Every row gives one point. The points of each table are mixes of a few directions, plus a little noise. Count the directions of each table, and those that both share. Where both have some left over, give the other angles between the two spaces (their principal angles), to ten degrees, smallest first.

First:
[[-22  23]
 [ 27 -28]
 [-23  24]
 [ 31 -32]
 [ -6   6]
 [ 51 -52]
 [-58  60]]
Second (6 x 2):
[[ 26 -27]
 [-24  24]
 [ 50 -51]
 [-38  39]
 [-40  42]
 [ 26 -26]]
Directions: first 1, second 1, shared 1

First:
[[ 17   8  37]
 [-24 -29 -52]
 [ -5  11  -9]
 [ 11  22  24]
 [ -1 -19  -3]
 [  2   6   5]]
Second, 6 rows:
[[ -7  60 -10]
 [ -1  13  -2]
 [  5 -45   7]
 [  0   2   0]
 [  5 -40   6]
 [ -1  10  -2]]
Directions: first 2, second 1, shared 1

First, 8 rows:
[[-37  -6 -14   1]
 [  3  16  -2   6]
 [ -2 -22   4  -9]
 [ 56   2  22  -4]
 [ -5  60 -14  25]
 [ 26  -8  12  -6]
 [-28 -59   2 -21]
 [-13  17  -9   8]]
Second:
[[  9  35  -5  13]
 [ 26  30   3   6]
 [-40 -53  -8 -23]
 [ 11  14  18  25]
 [ 11  17   0   4]
 [-34 -18  -9  -3]
 [ 36  17  18  11]
 [-18 -42 -15 -35]]
Directions: first 2, second 3, shared 2

First:
[[ 17 -35 -21   2  -8  32]
 [ -7  -5   6 -23 -53  25]
 [  8   0  -8  22  51 -20]
 [  6   0  -5  15  33 -13]
 [-22  24  26 -29 -56   3]
 [ 11 -15 -12  10  17   6]
 [  3   7  -2  17  41 -22]
 [-19  32  24 -13 -18 -19]
 [  3  -9  -4  -1  -4   8]]
Second, 6 rows:
[[  3  -7  -3   1   1   8]
 [-12  25   3 -18 -36 -35]
 [ -4   9  19  23  60   5]
 [ -8  16  -1 -17 -36 -26]
 [ 11 -24 -18  -8 -28  18]
 [  9 -19   0  19  39  30]]
Directions: first 2, second 2, shared 1; angles 40

First (10 x 8):
[[ 20  23  -8  -9   4 -28   7  21]
 [ 18  20  -7  -8   4 -24   6  18]
 [  5   6  -2  -3   1  -7   2   5]
 [-28 -32  11  13  -6  39  -9 -29]
 [ 21  25  -8  -9   4 -29   7  22]
 [ 24  27 -10 -11   5 -33   8  24]
 [ 16  18  -7  -7   3 -22   5  17]
 [  0   0   0   0   0   0   0   0]
 [-33 -37  13  15  -7  45 -11 -33]
 [-44 -50  18  20  -9  60 -14 -44]]
Second:
[[ 14  -5   1 -18 -12  -2  29  14]
 [-47 -21   2 -10 -29  22 -10  -4]
 [-10   2   5  28  30  18 -17 -29]
 [ 24  25  21 -33  20 -25 -12   4]
 [  6   9  21 -20  28  17  33 -12]
 [ 38  -9 -23  34 -11 -23 -12  12]
 [-25   0 -27  18 -24  -8 -12  15]]
Directions: first 1, second 5, shared 1

First, 9 rows:
[[-13  17  10  60  32  33   8 -27  25]
 [ -4  -9  30  -8  13  11  -4  -4 -16]
 [ 17  -3   4  24 -19 -10  16   4   0]
 [ 28  10   1  23 -26 -22   8  22   1]
 [-15  42 -18 -22 -11  -9 -26  19   5]
 [-26 -12  14 -30   7  13  -2 -18 -15]
 [ 10 -13 -26  -1   2  -6   5   1  12]
 [-33 -33   7 -49  -1  12   8 -30 -22]
 [ 37   0 -22   2   3 -21 -12  34  11]]
Second, 7 rows:
[[-42 -11  11 -15   4  18   4 -33  -1]
 [-20  19  26  10 -13  -3  -9   2   3]
 [ 36  32  -5  40  22   5  -9  24  11]
 [  8  -9  10 -17 -26 -26  -5  21 -10]
 [ -2 -21 -47  -8  19  20  23 -33   8]
 [ 21 -39  -7 -41   4 -10   1   9 -18]
 [ -1  31  12  29 -10  -5  -7  12   9]]
Directions: first 5, second 4, shared 3; angles 30

First (11 x 11):
[[  6  -5  17  28 -38  -4 -12   9  29 -22 -26]
 [ 37 -20  12 -38 -10  37 -21  20 -22 -13  -8]
 [-29  24  20  -6  39 -12  14  -4   4  13 -11]
 [ 42  -9 -10   0  10  -9  -7 -15 -16  -1  35]
 [-13  10 -12  26  -1 -24  -3  -4  31   6  17]
 [  4  -3  -8  18  -5 -14  -8  -4  26   2  17]
 [-28  24  18   2 -11   3   7  17  -5 -14 -44]
 [-24  25  12 -35  12  20 -16  37   6   0 -17]
 [  5 -36 -24  15  10  -8  13 -35  15  25  39]
 [-30   5 -31 -14  27   2  34 -19 -43  26  15]
 [ 30 -16   6   5 -31  11  -1  -2 -25 -22 -19]]
Second:
[[ -7 -10  14  16 -18 -32  14  22  -3   8 -22]
 [  4   1  -7 -26   0  17 -26  13   1  -4   0]
 [ -5  -7  15  -2 -16 -12  -3  31   6   4 -19]
 [ -2  19  10  14  26  30  23 -29  24  -4  28]
 [  4  -1  -3 -17   0  13 -17   8   3  -3   0]
 [ 28 -55  -2   4 -19  -1 -14 -20   5   1  -5]
 [  2  25  -2   9  36  44  18 -47  19  -8  40]
 [-24  28 -24   2 -10 -60   4  23 -56   6 -25]]
Directions: first 6, second 4, shared 2; angles 40, 60

First:
[[ 16   0   5   7  14  -1   4 -19   0   1  11  -9]
 [  5   0   1   3   4   0   1  -6   0   0   4  -3]
 [-47   0 -13 -21 -37   4 -10  55   1  -3 -32  28]
 [  5   0   1   2   4   0   1  -6   0   0   3  -3]
 [ -2   0   0  -1  -1   0   0   2   0   0  -1   1]
 [ 15   0   4   7  12  -1   3 -17   0   1   9  -9]
 [ 24   1   7  11  19  -2   5 -28   0   2  16 -14]
 [  2   0   0   1   2   0   0  -2   0   0   2  -1]
 [-46   0 -12 -21 -37   4 -10  54   1  -3 -31  27]
 [ 28   0   7  12  22  -2   6 -32   0   2  18 -16]]
Second:
[[ -1 -12 -24   5 -12   8  -7  -4  -7   4  -8  -3]
 [  1 -33 -60   4 -36  18 -12 -11 -18   9 -20 -10]
 [  4   5  23 -28 -17  -6  18   2   5  -3   3  -1]
 [ -1   4   1  11  13  -1  -4   0   1  -1   2   2]
 [  1   9  24 -13   1  -6  10   3   6  -4   6   2]
 [  0  17  36  -9  12 -10  11   5  10  -6  11   4]
 [ -5  25  34  23  47 -12  -5   7  10  -5  16  10]
 [  3   7  23 -22  -9  -6  14   2   5  -4   5   1]
 [ -5 -11 -37  37  16   9 -23  -3  -9   5  -6  -2]
 [  1 -11 -18  -6 -18   5  -1  -4  -5   3  -7  -4]]
Directions: first 1, second 2, shared 0; angles 70

First, 8 rows:
[[  3 -30 -10   2  12 -32 -43  33  12  -8  20  27 -25 -22]
 [ -6  -7  -6   2  16 -23 -29  26 -13 -24  -2   4 -37  -9]
 [-12   0  16   2 -16  -3  -3  12   1 -12 -10  21  21  22]
 [-12  -1  17  14 -16   1   6   3  15  -9  -1  12  22   5]
 [ -6  42   5  18   7  24  52 -15  -9 -11   7 -26   1 -12]
 [ -2  41  -9   4  13   2  27  25 -26 -18  17  14 -12  -5]
 [ 18 -20  -9 -21  -3  17  -4 -45   9  39 -16 -39   7   7]
 [ 18 -23  -5 -22 -14  14  -6 -37  15  42 -14 -16  25  16]]
Second, 9 rows:
[[ -4  -9  -3  15  28   6   3  25  11   4  -4 -12   9   1]
 [ 34  11   3   9  10  -8 -46  -1  24 -50 -15 -26  -5   9]
 [-17  30  22 -26  11  26  -7  10  -7 -12  -7   7  15  -8]
 [ -7 -13  -6  22 -21 -41  18 -10 -36  36  20  43  15 -17]
 [  7 -22 -25   6 -33  -4   2 -10  13  10   2 -10 -17   6]
 [ -1  25  14 -49  60  10  11  18  -4 -31 -24   1  14   3]
 [-20  -7   4  21 -36  -2  17 -16 -22  44  26  23  -2 -10]
 [ -7  -2 -15 -25 -20  18  -5   8  12  -6 -13  -6   4  -4]
 [ 15 -12   5  29  -1  -4   6 -23  10   7  16 -20 -33  20]]
Directions: first 5, second 6, shared 0; angles 50, 50, 60, 60, 70
